Each row is a point. A path goes straight from each point to the next, and from the last back to the first. The post is the endless flat space through its rows: a point in 2 columns, a line in 3, a plane in 4, and so on, so that a path can go around it. Count how often the path circles the post. Going back the other way cancels.
In the rows, zero is written as 128.

Post (1 x 2):
[[114 121]]
Path (16 x 2):
[[109  70]
 [148  72]
 [133 129]
 [136 190]
 [ 82 182]
 [ 64 115]
 [110  93]
 [135  84]
 [146 126]
 [175 141]
 [140 117]
 [132 167]
 [ 89 151]
 [ 94 124]
 [104 100]
 [ 81 103]]
Times around: 2

Post (5 x 6):
[[138 121  95  83 127 137]
 [144 133 168  95 186  30]
 [112 138 118 117 172 110]
 [ 73 123  90 146 102 136]
 [124 106 129 134 133 143]]
Path (14 x 6):
[[130 159 156 128 144  88]
 [179 124 138  83 168  68]
 [ 83  94 115 166 141  91]
 [ 76 112  49  49 121 157]
 [ 74 119 145 121 169 119]
 [183  63 153  88 150 102]
 [142  88 116 157 105  96]
 [140 140 102 135 114 121]
 [116 141 140 130 152 109]
 [ 71 120 178 147 181 152]
 [ 86 126 130 118 188 102]
 [101  84 120 119 157  64]
 [136 117 128  81 173 142]
 [115 133 193 103 157 100]]
Times around: 0

Post (10 x 11):
[[116 180 106 124 133  97 121 164 139 113 196]
 [134 131 177 134 110 215 107 102 118 123  85]
 [148 133 126 146 119 215 158  76  74 130 106]
 [144 126  96  80 154 123 131 170 173 148 136]
 [106 111 112 168  79 225 111  61 131 143 107]
 [158 163  76 130 152  80  81 170 141 121 110]
 [133 148  75  75  93 109  98 175 119 112 151]
 [160 139 148 131  71 177 154  46 120 155  85]
 [159  90 140 132 102  83 174 230 115 210 105]
 [133 136  95 127 126 103 161 194 167  94 119]]
Path (27 x 11):
[[147 128 118  97 107  77 185 154  85 142 135]
 [144 112 150 185  79 129 114 118  67 145 134]
 [175 111  58 158 126 125  72 133 123 114 151]
 [147 137  76 180  77 197 132 147 107 107 160]
 [133 179 113 183 100 208 113 132 115 124 135]
 [100 124  86 153 158 184 117 173 163 118  99]
 [155 161 142  82 156 145 135 117 109 115  68]
 [108 125 108  57 116 110 136 141 166 212 120]
 [131 117 138 108 133 119 136 199  84 107  99]
 [141 126 140 131  84  96 109 127  69 136 142]
 [131 121  70 155  98 141  61 101 164 145 142]
 [183 161  79 115  84 109 120 195 174 112 121]
 [157 186  79 131  89 129 155 126 139 120 115]
 [ 91 163  95 115 104 128 159 151 161 102  90]
 [120 154 129 131  91  97 124 131 119 139 130]
 [157  99 131 139 146  92 143 157 103 125 109]
 [148  86  78 145 163 153 167 191 132 114 140]
 [182 141 112 131 106 178 161 168 114  99 150]
 [154 190  99 145  66 147 167 126 104 110 114]
 [101 152  46 133 129 148  76 128 128 150 129]
 [ 91 177 147 103  89  94  97 151  94 115 104]
 [101 147 164 193 145 156 160 121 131 116 151]
 [149 106 118 101 134 163 108 140 115 122 133]
 [181 122  96 141 137 146 152 134 176 105 146]
 [157 134 115 120  55 184 127 144 146 148 115]
 [124 178 128  41  85 186 162 162 150 150 152]
 [169 154 122  62 127 109 166 120 142 135  82]]
Times around: 4

Post (17 x 18):
[[ 93 101 109 154 149  87  96 130  97 139  69  84 113  55 144  80 128  93]
 [141 184 136 145 141 152 148 135 167 189 105  81 136  91 157 118  85  73]
 [123 160 138 101 116 165 179  96  41 143 113 171 100 126 113 140  79 133]
 [149 165 139  88  93 134 116 111 145 112 108 166 130 175 122 136  71 210]
 [144 190 135 132 116 134 134 112 145  88 147 177 131  54 104 177  91 116]
 [ 67 105 152 112 132 129 144 133 111 107 151 112 195 110 192 138 124 112]
 [ 51 122 135 125 152 151 119 161 145 161 142 143 118  77 176 133 138 158]
 [ 90  71 174 148 101 152  94 141  87 218 103 135 137 139 142 115  94 105]
 [127 134  80  92  79 110 137 118 195 196  82 133 128 130 156 120 118  99]
 [ 64 131 112 125 157  84 112 156 104 122 109  77 108 121 124 179 147 145]
 [123 150 132 150 121 157 124 184 131  95  93 136 108  92  69 112 192 143]
 [ 63 115 188 169 196 126  81 112 127 146 102 159  72 168 148 159 113 152]
 [112 129 158  95 161 145 127 145 141 154 132 186 139 112  57 129 128 110]
 [151 149 139 154 165 125 110  75 150 152 158 140 153  88  81 128 141  95]
 [106 138  85 173 174 112 103 113 102  96  83 140 134 156 122 148  94 166]
 [102 122  70 151 149  63 165 162 103 127 119 122  86  94 145 101 117 113]
 [200 155 147 156 197  94  94 145 109 193  93 166 144  34 169 155 116 104]]
Path (22 x 18):
[[ 84 114 154 158 175 163 128 121 187 132 102 121 104 115 211  78  62 139]
 [105 149 149 160  87 138 146 122 109 148  89 108 132  91 158  95  96 170]
 [ 88 125 167 128 118 128 142 158  55 176 113 215 154  87 168 141  99  92]
 [ 69 143 145  90  96  79  87  90  90 116 166 122 132 102 165 196 128 114]
 [ 96 126 198 154 126 126 125 168  73 108 134 164 168 127 202 141 110 129]
 [113 139  87 129 113  58 144 124 161 160  74 154 164 114 147 191  81 116]
 [165  90 144 147 154  92 118  94 147 223 159 111 118  91 180 120 123 127]
 [ 64 123 129 154 201 180 116 167 139  79  97 170 118 120 154 126  97 153]
 [ 67 176  49 151 155 203 127 155 101 176  97 116 123  81  81 143 147 107]
 [102 160 157  97 120 124  68  92 170 186  93 106 168 135 100 159 198  80]
 [ 74 132 109 158 162 110 113 139  91 119 138 152  75 140 143 123 128 131]
 [120 118 120 126 100 117 111 140 119 157 109 130 109 130 127 149  77 124]
 [147 117 146 130 156 102 126 156 114 132  76 143 129 137 109 151 139 113]
 [ 92 120 188 180 120 169  90 124 126 192  88 102 105 101 104  78  51 102]
 [ 86 157 163 128 146 109 126 162 135 109  56 121  84 105 136 109  75 133]
 [ 96 132  88 198 147 126 154 109 117 141 102  95  87  76 144 146 140 116]
 [138 116 201 115 134 155 103 150 115 182 103  88 189 110 192 178  97 100]
 [130 127 116 127 114 111 113 111  92 122  83 150 142  96 196 137 107 117]
 [ 96 137 157 151 166  70  87 114 142 117 137 140 141 131 123 191 117 106]
 [107 129 112 116  36  88 151  99 100 188 126 141  84 126 124 119 107 128]
 [179 133 120 177 118  95 128 110 178 204 139 120 142 102 155 146 145  92]
 [108 150  87 137 159 184 176 101 125 153 112 166 141  95 136 114  72  91]]
Times around: 1

Post (17 x 18):
[[138 109 110 104 137 136  81 143  93 135 109 158  77 140 114 117 118 104]
 [155  66 125 141  83 153 124 109 155 117 162 116 122 138 164  75 111 161]
 [152 197  93  86 210 191  76 150 135 182 127 162 134 138 148 185 110 105]
 [113  57 112 108 105  99 126 116 151 114 132 133 101 108 161 129 123 163]
 [146  83 130 107 140 145 160 138 103 156 125 111 103 114  95 109  94 129]
 [100  82 121 184  60 135 141 126 183 132 137 120  66 130  98 116 133 144]
 [ 71 115 148  85 182 189 117 106  82 151 102 104 107 126 135 112 152 129]
 [120 130 130 121  57 136 136 126 158 112 141 133 156 154 128 119 109 169]
 [145 175 124  91 171 152  59 128 118 165  93  80 151 103 120 140 166  98]
 [178 130 116  72 104 132 141  94 189 112 163 197 160 153 146 193 148  57]
 [144 192 174  83 210 185  71 194 123 150 151 153 130 107 112 168 163 113]
 [132  70 151 120  91  87 163 141 138 136 110  87  84 169 163 120 127 139]
 [140  67 111 177 128 118 141 156 113  91 140 100 146 145 123 125 127 140]
 [ 96  56 142 138  99 114 147 151 117 172 136 132 140 140 138  87 133 120]
 [155 170 176 133 192 183 115 136 120 159  72 183 142 117 130 176 137 120]
 [137 185 147 121 165 174  92 132  69 146 127 133  93  88 155 167 113 100]
 [150 125  93 113  97 158 171 163 131 126 138 153 116 116 138  96 169 152]]
Path (27 x 18):
[[175 178  97  60 203 194  98 187 123 162 124  82 146 136  45 117 175 141]
 [123 113 133  93 159 121  56  94 161 133  90  88 111 106 132 130 180 135]
 [138 132 106 116  58  55 155 164  96 127 104 107 107 151 160 135  80 104]
 [148 121  91 120 151 158 127 181 126 160 121 117  82 138 100 105 111 112]
 [155 124 130 155 130 106 151 135 140 109  58 121 139 149 149 158 131 129]
 [133 116 138 168  74 139 159 175 104 131 139 109 150 114  69 130  92 118]
 [141 105 141 196 116 173 154 154 115 154 130 148 177 142 102 121 119 139]
 [153  92  78  30 141 120 133  79 155 141 148 137 194 220 150 121 147 120]
 [127  98 127 137 159 107  71 105 151 166  93 158 128 129 173 126 130 143]
 [151 153  58 101 142 138 134 221 146 121 131 138 137 139 153  95 147 159]
 [ 70  55 121  73 144 119 185 138 100 167  76  99 183 136 147 110 162 116]
 [128 119 110  89 217 205  73 155  84 129 128 113 188 121 142 146 142 168]
 [176 106 148  99 191 190 159  99 115 124 135 203 113 133 205 148 132 164]
 [152 109  91 112  92 194  94  65 151 171 101 149 116 187 128  94 117 142]
 [141  73 166 119 164 169 187 156  75 154 122 112  86 121  94 118 128 114]
 [119  98 126 143 161 178 132  96 144 143 117 146 114 162 106 143 159 126]
 [122 109 160 101 198 158  89 120 150 153 120 173  44 137 147 169 106 138]
 [138  47 162 139 153  81 151 201 133 136 172  85 176 180 129  99 146  42]
 [ 70 132  94  59  75 143 181 119 147 168  89  98  57 113 111 129 132 131]
 [ 98 138 137  54 104 116 123 115 158 155  96 128  77 141 147 176 153 113]
 [ 73 126 135  92 165 176 150 156  81 159 115 176 127 120 104 150 111 108]
 [155  85  90 166  81 108 116 153 128 156 109 154 189 132 149 102 148  79]
 [109 149 158 134  96 190 118  78 140 121 125  62 139 139 152 135 117 147]
 [125  68 162 140 146 182 134  97 112 147 130 206  77 155 139 141  97 130]
 [150 105 172 106  85  96 157  66 139 157 103 155 154 184 101 120 127  67]
 [139 153 147 106 177 164 129 118 167 195 167 153  97 116 173 130  66 177]
 [147 112 125 128  93 122 104 163 164 192 195 161 120 167 137 109 131 120]]
Times around: 3
